Each row of a before or after table is a point. The points were changed in one or more steps. Then noise was added and the rows were shuffled. The steps act on columns, c1 being the first. Name the steps. A step turns or swaps two columns, mirrors them in a line or flattens them onto one, adds a multiple of one to another, or multiplies or shifts one. Angles are multiples of 10 degrees, from the lower column toward the higher: turns from -170 to 170, lines from 10 to 170 but not 90. Use the fewest steps. Two steps may share a column if one is a turn and the other turns, adds or multiplies; they go together, in the order done. Otherwise the lowest column goes first.

Before (10 x 3):
[[-5.4  1.6  0.7]
 [-3.0  2.4 -0.7]
 [-1.7  1.5 -0.3]
 [-1.8  3.7 -0.2]
 [-3.9 -0.3 -2.5]
 [ 2.6 -0.5  3.9]
 [ 0.4  4.4  0.3]
 [ 1.4  1.2 -2.2]
 [-0.1 -6.0  3.7]
 [-2.2  0.1 -5.3]]
After, 10 rows:
[[ -5.8   0.9  -2.1]
 [ -3.7   0.7  -1.2]
 [ -4.4  -4.3  -3.8]
 [ -3.8   2.0  -2.9]
 [ -0.3  -1.1   6.8]
 [  4.9   3.0   2.9]
 [  2.7  -0.7  -2.4]
 [-11.0   1.4  -0.5]
 [ -7.4  -2.4  -1.5]
 [  0.8   3.4  -3.3]]
Steps: multiply c1 by 2; turn c2 and c3 by -50 degrees

Before, 11 rows:
[[ 3.2 -0.9 -2.1  2.5 -2.2 -0.8]
 [ 2.1  0.4 -1.0 -2.8  1.9 -0.3]
 [-4.4  1.0 -5.0  2.3 -6.0 -1.3]
 [-1.3 -9.1  3.4  1.6  4.0 -0.3]
 [-1.2 -1.0 -0.2  1.4  1.3 -2.3]
 [-2.3 -5.7  3.5 -5.3 -4.2  6.6]
 [-4.7  0.8  2.1 -0.9  1.7  4.4]
 [-1.0  0.7  2.5  2.4 -8.1 -2.0]
 [ 2.3  1.0 -4.7  1.2  0.7  1.9]
 [ 2.2  0.8 -0.3 -5.0  1.0  5.2]
 [ 2.6 -3.1  2.8  0.9 -4.6 -0.3]]
After:
[[ 3.6  0.9  5.2 -4.9  0.8 -0.8]
 [-7.2  0.8  4.0 -0.8  1.6  2.5]
 [ 3.5  1.0 -0.8 -2.9  2.2 -1.2]
 [-1.4 -0.8 -2.1  2.7 -8.0  2.5]
 [-2.0 -0.7 -2.2  1.1  1.7 -0.3]
 [ 4.0 -4.0 -0.3  0.7 -3.5  2.8]
 [ 3.6  0.7  1.9  1.1  0.3 -4.7]
 [ 5.0 -1.0 -0.8  2.7 -2.0 -2.0]
 [-3.9 -6.6  6.6 -5.1 -3.0  3.2]
 [-1.8 -8.4  0.0  1.4  4.9  3.5]
 [-7.0 -0.3 -1.2  2.5 -6.2 -5.2]]
Steps: multiply c1 by 1.6; turn c2 and c5 by -10 degrees; swap c3 and c6

Before (12 x 9):
[[-0.6  3.1  7.7 -0.2 -1.4 -5.6 -0.9  1.1 -0.1]
 [-1.7  1.8  0.6  5.4 -1.0  0.6 -5.5 -0.3 -3.6]
 [ 5.6 -1.4  0.9  2.7 -7.8  1.4  2.0  0.5 -2.5]
 [-4.1  6.5  3.9 -2.8  4.8  2.5  1.9  1.0 -1.6]
 [ 2.6  3.8 -3.3  1.6 -5.9 -1.3  7.5  6.4  1.0]
 [-3.0  1.9 -0.8 -7.2 -8.5  0.7 -0.9 -3.6  2.0]
 [ 0.8  1.8 -4.7  3.5 -5.5  3.0  4.5 -3.3  1.0]
 [-2.9 -4.0 -0.1  1.6 -0.4 -2.4  4.0  1.5  1.9]
 [ 3.3  6.7 -4.7 -1.2 -4.4  1.1 -1.1 -3.0  0.6]
 [-1.4  6.4 -0.4 -0.8 -3.4  2.8  0.9  2.3  4.4]
 [-3.8  1.2 -1.9 -0.7 -2.6  0.5  4.5 -1.9 -0.9]
 [ 3.9  0.7  1.0 -2.5  1.2  0.1  2.5 -1.8 -3.5]]
After:
[[ 3.5 -4.4 -4.6 -1.2 -6.5 -2.8 -1.1 -1.6 -3.4]
 [-1.3 -3.5 -0.3 -0.8 -6.5  2.7  0.9 -2.4  0.5]
 [-2.9 -0.5  0.0  1.5  3.8  1.1  4.0  2.6 -2.1]
 [ 0.8 -5.3 -4.8  3.6 -1.8 -2.8  4.5 -3.5 -3.1]
 [ 2.8 -5.7 -3.0  1.6 -3.7  6.1  7.5  2.3 -3.0]
 [-3.9 -2.6 -1.9 -0.9 -1.2 -1.8  4.6 -0.7 -4.8]
 [-1.7 -1.1  0.6  5.6 -1.8 -0.2 -5.5 -0.7 -7.7]
 [-4.0  5.0  3.9 -2.9 -6.5  1.4  1.8 -2.3 -5.7]
 [-3.1 -8.5 -1.0 -7.3 -1.7 -3.5 -0.9 -1.3 -1.9]
 [-0.5 -1.3  7.7 -0.1 -3.1  0.2 -0.9  5.6 -4.1]
 [ 5.7 -7.9  0.9  2.7  1.4  0.8  2.1 -1.2 -6.6]
 [ 3.9  1.2  1.1 -2.4 -0.7 -1.9  2.5 -0.2 -7.5]]
Steps: turn c2 and c5 by -90 degrees; turn c6 and c8 by -80 degrees; shift c9 by -4.0

Before, 12 rows:
[[ -2.6   2.9   0.2  -2.8  -3.0  -0.9  -1.6   3.2  -1.9   1.7  -0.3   0.7]
 [ -2.2  -2.2   1.2   2.3   0.3   3.1  -0.2   5.8  -1.1   5.7   1.5   0.0]
 [ -3.0   1.9   4.3  -0.7   1.3   2.8  -4.6  -1.5   3.6   5.4  -0.5   2.4]
 [ -2.0 -10.0   3.2  -2.1   3.1   1.1  -2.8   4.6   3.8   1.5  -1.1   2.7]
 [  4.9   0.8   0.7  -0.3  -1.3  -0.2  -4.9   2.8  -2.1   0.5   0.5   2.9]
 [ -1.8   0.6  -4.0  -8.9   2.1   2.7  -1.1   0.8   0.9   0.3   1.7  -2.4]
 [ -2.4  -5.9   2.7   1.8  -2.4   4.1  -4.8   3.7  -0.8   3.9   1.8   0.7]
 [ -2.4  -0.1   2.1   1.6  -2.9   3.0  -1.1   3.6   8.0   2.2   3.2   3.3]
 [ -1.9   1.8   3.8  -6.3   0.4  -1.9   1.7  -8.0   8.1   2.8   2.9   3.0]
 [  1.2   1.3  -4.5   1.9  -1.7  -2.5  -3.7  -2.8  -0.4   2.0  -1.0  -4.5]
 [ -0.6   3.0   3.3  -2.2  -1.9   2.9  -1.2   4.4   2.0   1.0   1.9  -2.8]
 [ -2.7   1.1   3.9   1.8   0.2  -2.8  -3.9   2.2   0.5   2.8   4.6   2.5]]
After:
[[ -1.7   0.6  -4.1 -17.8   2.2   2.7  -1.2  -1.4   0.9   0.3   1.8  -2.0]
 [ -2.6  -6.0   2.6   3.6  -2.5   3.9  -4.9  -3.1  -0.8   4.0   1.8   1.9]
 [ -3.0   1.9   4.3  -1.4   1.4   2.7  -4.5   2.2   3.7   5.5  -0.5   1.9]
 [  1.2   1.4  -4.6   3.8  -1.7  -2.4  -3.7   1.1  -0.2   2.0  -0.9  -5.2]
 [ -2.4  -0.1   2.1   3.2  -3.1   2.9  -1.0  -2.2   8.1   2.3   3.2   4.4]
 [ -1.8   1.8   3.8 -12.7   0.5  -2.0   1.6   8.5   8.2   2.9   2.8   0.2]
 [ -0.5   2.9   3.2  -4.4  -1.9   3.0  -1.2  -5.1   2.1   1.0   1.9  -1.3]
 [ -1.9 -10.1   3.3  -4.1   3.2   1.2  -2.8  -3.3   3.8   1.6  -1.1   4.0]
 [ -2.1  -2.3   1.2   4.7   0.4   3.1  -0.1  -5.7  -1.2   5.6   1.5   2.1]
 [ -2.8   1.1   3.8   3.6   0.3  -2.7  -4.0  -1.2   0.6   2.9   4.6   3.1]
 [ -2.6   2.9   0.2  -5.8  -3.0  -0.8  -1.5  -2.6  -1.8   1.7  -0.1   1.8]
 [  4.8   0.9   0.8  -0.7  -1.3  -0.2  -4.9  -1.6  -2.1   0.5   0.5   3.6]]
Steps: multiply c4 by 2; mirror c8 and c12 in the line at 80 degrees

Before, 13 rows:
[[  1.9  -0.3   2.7  -2.1   1.3  -1.5   1.2   3.2   5.2   1.5  -5.5  -0.8
   -6.8   4.2   6.1   2.4  -0.9  -0.6]
 [  1.4  -4.8   3.3  -5.5   1.9   3.2   0.4   2.3  -0.7   2.9  -1.7   0.6
   -5.0   1.2   4.6   1.6  -0.6   0.6]
 [ -3.1  -1.0  -9.2  -3.1   3.9   2.4   1.0   0.0  -4.5   5.1   3.7  -1.7
   -2.6  -0.8   3.3   3.7  -5.3  -2.2]
 [ -2.0   0.1  -6.9  -2.1  -0.2   3.1  -5.0  -1.3  -0.8   1.3   3.1   0.4
    3.0   3.1   5.5  -1.0  -5.4  -3.7]
 [  0.9   0.4   2.9  -2.9   3.0  -0.8  -2.3   0.6   2.8  -1.6  -2.0   2.1
   -1.0  -3.6   1.1   8.6   0.1   1.2]
 [ -6.8  -4.8   2.5   0.0   1.0  -2.5  -2.4   0.1   1.2   1.0  -0.5   1.5
   -2.1   2.1   0.9   7.1  -0.7  -0.4]
 [ -4.4  -3.9  -1.1  -2.3   0.8   0.3  -0.5   0.4   1.4   0.7  -5.7  -1.3
    1.0  -1.8  -1.8   5.0   3.9   1.4]
 [ -2.2  -4.6 -10.0  -3.7  -0.3   0.0   1.9  -3.8  -3.4   6.4  10.1  -5.7
    0.6   1.1   2.8   1.5  -1.4  -6.7]
 [  4.7  -4.0   0.6  -0.7  -4.8  -4.7   0.1   3.3   0.7   5.9  -1.6  -1.6
   -6.3   2.7   1.9   1.0  -1.0   3.4]
 [ -6.4  -1.0   5.6  -1.2   1.3  -1.2  -3.6  -1.5   0.5   2.1  -1.7  -6.1
   -3.9  -0.2  -2.9   7.2   2.6   2.9]
 [  1.5  -4.7   3.3   0.5  -0.5  -1.1   0.0   2.4   2.1   5.4  -4.6  -3.5
   -1.4  -4.8  -3.3   4.8  -1.9  -2.6]
 [ -6.3  -1.0   0.1  -1.0   0.5   1.7  -0.7   2.1   3.0   2.8   2.9  -0.6
   -2.1   1.8  -4.3   3.5   2.5   0.1]
 [  5.9  -4.5  -0.4   0.8   0.9  -0.8  -2.1   3.9  -0.4   0.6  -2.9  -0.3
   -8.7   3.4   3.8  -0.5   0.9  -1.8]]
After, 13 rows:
[[-0.7 -1.0  3.3 -1.3  1.3 -8.3 -4.0 -1.8  6.8 -2.0 -1.8 -6.3  5.1 -0.1
   1.2  6.4  3.1  2.7]
 [-3.8 -3.9 -3.1 -5.4 -0.1  6.2  2.0 -3.5  1.5  2.5  9.8 -5.8  3.6  1.3
  -5.4 -0.2 -0.6 -6.7]
 [ 2.0 -1.0  1.6  0.2  1.0  0.5 -0.7  2.3  6.7  0.1  2.8 -0.6  4.8  1.9
   2.0  2.5  2.5  0.0]
 [ 0.3 -4.1 -0.2  0.0  1.1  0.4 -0.8  0.3  4.8  1.2 -5.8 -1.7  0.9 -1.6
   1.1  3.4  3.7  1.2]
 [ 5.2 -0.5  0.2 -3.9  0.8 -3.6  1.2  3.4 -0.6 -6.3 -5.7 -0.8  2.2  4.3
  -5.9  1.4 -0.7 -0.3]
 [ 1.5 -4.2 -3.3 -1.8 -4.8 -3.6  0.1  3.3 -4.4 -3.4 -1.7 -1.9  7.0  2.9
  -4.3  0.3 -1.2  3.0]
 [ 3.0  0.6  0.2 -5.4  3.3 -2.0 -2.1  0.9 -0.3 -1.9 -1.9  2.4 -1.3 -4.2
   0.2  6.7  0.0  0.6]
 [ 0.8 -4.3 -1.1  2.2  0.9  0.0 -1.9  4.3 -5.9 -7.9 -2.8 -0.4  3.1  3.1
  -3.3  0.2  1.0 -1.7]
 [-4.8 -0.7 -2.5 -9.3  4.2  8.3  1.1  0.5  2.3 -0.9  3.5 -1.3  4.0 -0.6
  -5.5  2.4 -5.0 -2.2]
 [-0.7  0.1 -0.7 -6.8  0.2  7.4 -5.5 -1.3  1.5  1.7  3.5  0.7 -3.2  3.7
  -4.9 -1.1 -5.4 -3.7]
 [ 0.1 -4.5 -1.5 -2.8  1.5 -2.9 -2.7  0.1  6.9 -1.7 -0.6  1.6  1.3  2.0
  -1.4  6.9 -0.9 -0.2]
 [ 2.0 -4.5  1.5 -2.8 -0.5 -5.1  0.1  2.1 -1.5  1.9 -4.7 -3.3  6.7 -5.0
   0.5  4.7 -1.9 -2.4]
 [-0.2 -4.9  4.2 -6.7  2.1 -1.6  0.5  2.3 -1.5 -4.2 -1.3  0.3  2.6  1.0
  -5.1 -0.1 -0.7  0.6]]
Steps: turn c1 and c9 by -80 degrees; add -0.5 times c12 to c3; turn c3 and c6 by -60 degrees; turn c4 and c16 by 20 degrees; add 1 times c17 to c4; turn c10 and c15 by -150 degrees; turn c10 and c13 by -120 degrees
